Every row gives one point. Two turns around zero, p and q, are shown by what they do to some points. Write where each new point lands after one turn and then the other. Backwards means that the second turn is done in reverse. Each puzzle has new turns, and all numbers are rounded.

Turn p:
[-50  29] => [-17  55]
[ 54 -13] => [ 31 -46]
[ -4 -16] => [-14  -9]
Turn q:
[-52 -18] => [13 53]
[  4 -16] => [-16   5]
[48 34] => [  2 -59]
Where do these land?
q, then p backwards: [-24  37] => [33 30]
p, then q: [ 20 -46] => [-31  40]
q, then p: [-2 46] => [ 13 -44]
p, then q: [ 31 -53] => [-43  44]
p, then q: [-25  15] => [28 -8]

Turn p:
[-14  16  24 -44] => [23 21 40 20]
[ 31  52  12 -23] => [ 6 52 -8 39]
[-49 -28 -75  13] => [-43 -83   8  12]
[ 43 -35 -26 -16] => [-54  18   8 -26]
[-28 -10  47  22] => [ 53 -12  -1 -26]
[19  4 18 48] => [ 15   6 -48 -21]
Turn q:
[-40   8 -36  17] => [ 34  26 -22  31]
[ 34 -35 -26 -50] => [-43   6 -45 -40]
[ 14  43  47 -18] => [-20  10  62 -14]
[-55  18 -16  13] => [26 30 -2 47]
[ 24 -26  49 -12] => [-42 -40  19  -9]
[-27  35 -21  60] => [72  8 12 25]
[ 50 -43   3 -10] => [-27 -39 -25 -40]
Where do these land?
q, then p: [ 32 -29  49 -67] => [ 43 -57  60  11]
q, then p: [ 21  -2 -19  13] => [-25  14  13   1]
q, then p: [ -6 -13   5  43] => [-20   6 -14 -38]
p, then q: [ 14 -23 -17  11] => [-14  18 -14  20]
p, then q: [-89  55 -40   4] => [  38 -100  -34    4]
q, then p: [29 12 21 -5] => [17 10 31 -7]

Turn p:
[ 31  48  15  26   5 -25   5  12 -12] => [ 35   9  26 -16   9  33  25  17  29]
[-18  18 -50 -58  27  -1   5 -56   1] => [-53  67  -8 -24 -33  -5   3   3 -37]
[ 17  31  30   5  31 -64   3 -25 -28] => [30 42 -6  5 19 57 37 29 -9]
[ 34  38  25   2  31 -12 -32  19 -77] => [ 26  21  77  26  26  50   7  25 -12]
[ 56 -13  41  45  58 -17 -46  67  -3] => [ 83 -40  50  20  25  40  27 -50 -21]
[ 18  -6  60   3  -9  25 -46   9  28] => [ -7 -47   3  -3  39  41 -21 -41   6]
[-59 -57  10  11 -17  31  43   9  19] => [  6 -15 -57  28   1 -60 -49  -9  10]
[ 47  -4  24  31  16 -16 -60  39  22] => [ 34 -55  30   0   7  45  30 -41  -9]
[-64 -22 -38 -32 -57   1  17  13  22] => [-56  -7 -40  33 -40 -51  -5   1  33]
[  0 -62 -24   2 -53  16  30 -19   1] => [-26 -39 -34  -2   9 -63  -3  33 -13]
[-45  24 -55  11 -10  24  16 -53  -1] => [-26  26 -19 -34 -58 -16 -38  39  -1]
[-17   6 -38 -44 -22  37  63 -15  26] => [-45  37 -20 -33  -6 -69 -12  -3  24]
Turn q:
[  9 -12 -70  37  51 -44  24   9  22] => [  3  44 -34  59   1 -42  26  25  50]
[-61 -10   6 -25  16  13  32  24  44] => [-16  -5  25 -36  40 -23   7 -22  60]
[ 10   7 -19  29   2 -23  55  16  32] => [  2  50  18  32   2  -2  31 -15  34]
[ 29  27 -21  -2 -54  47 -35 -24 -74] => [ 30 -38 -44  -3 -22  84  -9  13 -48]
[-13 -56  55 -66 -28   1 -15 -33 -19] => [-30  -5  -6 -67  -8  -5 -74 -32 -33]
[ 26  21 -28 -16   4 -44 -16  53   7] => [-39 -16  13  49 -39   0   4  21  29]
[-20  32 -11  31  15 -46   1  -2  -5] => [ 6 20 20 36 21 -3 -4 46  9]
[-25  -9  40 -19  47  34  20  32   6] => [ 27 -36  32 -23  11 -41  -6 -35  29]
[ 42  39  -3  18  -3 -13   2   0 -33] => [ 21  -2   7  51 -20  27  -1   7 -25]
[ 24 -13  30  54 -72  54 -62 -31 -54] => [ 45  -8 -20 -59 -41  56  16  34 -91]
[-19 -26  23 -41  22  21  -6 -44  75] => [-48  -3 -10 -39  53 -52  10 -44 -17]
Where do these land?
q, then p: [ -2 -14  27   0 -10  85  23  52  18] => [-45  16 -50 -33  65 -32  14   2 -20]
q, then p: [ -4  19  -1 -28 -14  54 -22 -15  29] => [ -7  32 -19  13   6 -41 -22   4 -45]
q, then p: [-40  31  30 -46  47 -60   6 -47  28] => [ 52  20 -12  43 -30  78 -13 -28 -37]
p, then q: [-28 -48   3  64 -49 -78 -28 -22  -2] => [ 28  34 -50 -23 -73  19  48  -4  64]
q, then p backwards: [ 46  31 -18  41  39  75  19  20  -1] => [ 23 -37   2  35  22 -69  -4  63  28]
q, then p: [ 24  29 -13  -6  -3  40  11  26 -16] => [  2 -27 -16 -31  21 -34 -15  12 -18]
q, then p: [-71 -11  13 -61  36 -33 -12 -63 -26] => [  1   5  27  42 -51  58  12 -57 -66]
q, then p: [ 17  35 -18  23 -23  13  23  41 -18] => [ 10 -31  -4 -40  31 -28 -25  -2  23]
p, then q: [-14 -30 -33 -11  14 -51 -21   8  11] => [ 33  46 -10   0  -3  48  -1   0  11]
q, then p: [ 38  10  27 -15  13  11 -28  26 -24] => [ -8 -45 -12  24  23  -8   1  34 -15]
p, then q: [ 33 -53 -17  38 -50 -56  29 -26   2] => [  5  33 -19  22 -55  -7 -11 -20  85]
